Rows are points. Two turns around zero, p and q, are shown by what they do to some points. Where does a point land after both, in the order given? Backwards means that the second turn is done in reverse. Each puzzle has new turns, and all numbers are rounded.

Turn p:
[-12   0 -13] => [-13   2 -12]
[26 17  8] => [25 17 11]
[-20  -2   0] => [-20  -5   1]
[-21 -43   5] => [-16 -45  -7]
[46 17 -7] => [43 24 -5]
[-18  11   7] => [-18   6  11]
Turn q:
[10 -4 33] => [10  3 33]
[  1  28 -12] => [ -9  25 -14]
[-14 -28   1] => [ -3 -31   3]
[ 33   0 -26] => [ 31  10 -26]
[-31   4   5] => [-30  -7   5]
Where do these land?
q, then p: [ 10 -10  -2] => [13 -3 -4]
q, then p: [ 8 -1  7] => [8 1 7]
q, then p backwards: [ 9 -9 26] => [ 9  4 27]
q, then p: [-11  22  20] => [-19   9  24]
q, then p: [27  1 -2] => [23 14 -1]
p, then q: [-43  -4 -48] => [-44 -16 -44]

Turn p:
[-4 -9  5 26 -9  0] => [  2 -10   2  24 -10 -10]
[ -8   6 -15   6  13  -2] => [ -4   6 -10   9  17   1]
[ -7 -15 -21 -12  -6  -8] => [-12 -10 -23 -12   3  -7]
[  4   4  -2 -12  14   4] => [  2   3   2 -10  12  11]
[  3   7   8  -5 -10 -17] => [  2   9   6 -10  -6 -17]
[ 13  -3   4   3   2 -13] => [ 15  -3   3  -4   3 -11]
[ 19  16   0 -23   3  12] => [ 11  16   1 -22  -2  21]
[ -2   0 -11   1 -18  16] => [ -6   1 -15   5 -18  10]
[-17  -5  32  17  10   8] => [ -9 -11  34  21   1   1]
Turn q:
[ 9  4 16 -6  7 -6] => [ 10   2  15 -10   7   0]
[ -1  13 -18   9   5   0] => [  1  13 -16  11   5  -6]
[ -2 -18  -1   0  20   3] => [ -7 -17  -2  -3  19  -3]
[-7 -5  6 14  7 -6] => [-6 -4 10 11  8 -7]
[ -3  -1  -5  -7 -22 -25] => [  0   4   3  -6 -26 -21]
[ -6  -8   2  -4 -15  11] => [ -8  -7  -1  -1 -14  12]
[37  9 15 -8 16 21] => [ 35  -1   2 -12  21  26]
[  1   3 -11  10  -6  -3] => [ 3  3 -8 12 -6 -6]
[-28   3  -4  -8 -11   4] => [-27   9  -3  -2 -13   4]
Where do these land?
p, then q: [-16   1  -6  16  23   3] => [-8 -2  3 19 25 -2]
q, then p: [ -8  -4  -4  -6  -9 -14] => [ -9   3  -1  -7  -6 -15]
p, then q: [ 4 -5 -2  2  7 -5] => [ 4 -6 -1 -2  7 -5]
p, then q: [48 -1 13 -9 -6  2] => [ 39 -10  -2 -23 -14  15]
p, then q: [  1  -4  -7 -10  -6   6] => [ -6  -1 -11  -5  -6   4]
p, then q: [10  0 14 31 -8 10] => [ 20 -10  13  25 -11   3]
p, then q backwards: [ -3  15 -10 -11   7  -7] => [ -5  15  -4 -10  13   0]
p, then q: [-20  -1  -9 -11  -5   7] => [-24   5  -8   1  -3   2]
q, then p: [-16  -2  12  -3  -2  -2] => [-15   0  13   1  -4  -1]

Turn p:
[  8   8   8   2  -2 -18  11  -6   6] => [  2   6 -10   4   5 -16  14   1   9]
[ 7  8 -8  9 -9 -9  7  1 -4] => [ 3  6 -8 17  7 -2  4  2 -2]
[  5  -5 -18 -11   7   8   1  -8   9] => [ -1  -3  -4 -13  12  16   2  12  -2]
[  2 -18 -12  -6  -2  11  11   0  10] => [ 8 -2  2 -6 -4 21  5 16  5]
[-21  -3   4  -9  -5   6 -17   5  -1] => [ -6   1  -1 -12 -18   5 -14 -11 -10]
[-19  -3   7   3   1  18 -16  -7  -3] => [ -7  -6   7  -9  -8  11 -16 -20   2]
[ -2 -11   6  -1  -3   9 -21  -2  -8] => [  9  -9   4  -8  -5   2 -19 -10  -4]
[15 15  6  7  1 -7  8 10  4] => [ -1  13   6  11   9 -16   5   7   3]
[  1   6   7  -3   1  -2   7   1 -13] => [ 2 -2  6  5  0 -7 10 -7 -7]
[  4   4   0  10  10 -17   9   6  -1] => [ -8  -4  -3  13   2 -15   7   9   4]
Turn q:
[ -7  -5   6  -8   7  -9   0  10 -10] => [ -6   2   0  -9   5  -8  10  -6 -13]
[-13  -1  -4   7   0   9  13 -12  -9] => [  2  -5 -11  12 -12   4   8 -14   3]
[-3  9 13  7  3  4 12 -8 -3] => [  2  11   3  11  -4  10   9 -10   1]
[  3   3   5   0 -13 -13   7   5   1] => [  0  13   3  -1 -10  -8   3   9  -2]
[  1   8   1 -15   0   2   4 -16  -6] => [ 16   8  -5  -2   1  -2  -2 -15   5]
[ 3 -6 -3  1  9 -3 -3 -3 10] => [ 1 -8  6  4  9 -4  0  3  6]
[  2  -1   8  16   4   6 -26  18  12] => [-24  -7  16  -2   9  13 -15  12  -6]
[ -1   0  -9 -14 -18   0 -12 -14   6] => [ 11  -2   0  -7  -9 -12 -22  -4   8]
[ -9  10 -19  -1   4  -6   0   3   5] => [-11  -2 -11  -5   2  -8   2   0  17]
[ 14 -19  -6  -3   7  14   2  21   6] => [  5 -21   2 -12   7  11   8  20  -8]
[ 11   3   8  10  -2  -3   4  -5 -12] => [  4  12  -5  13   1   5   0   3 -10]
Where do these land?
p, then q backwards: [ -8   6  -5   8 -27  -5  -8  11   4] => [  4  14   3  10 -18  -2  -1 -14 -17]
q, then p: [-8  5 -1 -8  1 -6 -4  4  2] => [-5  1 -8 -9 -2 -3  6 -2 -3]
p, then q: [ -4  10   1  -1   6 -11  -8  -2   5] => [ -7  -1  -5  -3   2 -14   1  -7   5]
q, then p backwards: [  0   4 -14   3   1  48  -7  -8   4] => [-16 -31 -16  12  -5  18 -10 -25  -2]
q, then p backwards: [20 -9  1  6  3 -6 21 -9  4] => [ 19  -8  -4   4 -10  -5  21   7  -5]
p, then q: [  6  -4   8  -3 -18  -6   3  -1   1] => [ 9 11 -6  2  2  0 -4 14  7]
q, then p: [  3  -5  -8 -15   7  -8  17   4   1] => [ 3  2 -2  0  3 -5 20 17 -1]
q, then p backwards: [  4  -3   1   5   6  -7  -2  -7 -16] => [  4  11  -8   2  -7  -9  -2   0 -10]
p, then q: [ -5 -10   8  -9   7  -7  -7  -7  -8] => [ 13  -7  -1  -2  -3 -15  -1   1  -7]
q, then p: [-10  -8   3   5   8  -6  -8   4   4] => [ -5 -11  -2  -1 -13  -4   3  -6   5]
q, then p: [-4  9  3  6  3 12 10  1  0] => [ 0  8  6  0  2 15  3 -4  7]
q, then p: [ 6  4  4  4  4  2 -7 11  0] => [-8 -2 11 -3 -4  2 -2 -3 -7]
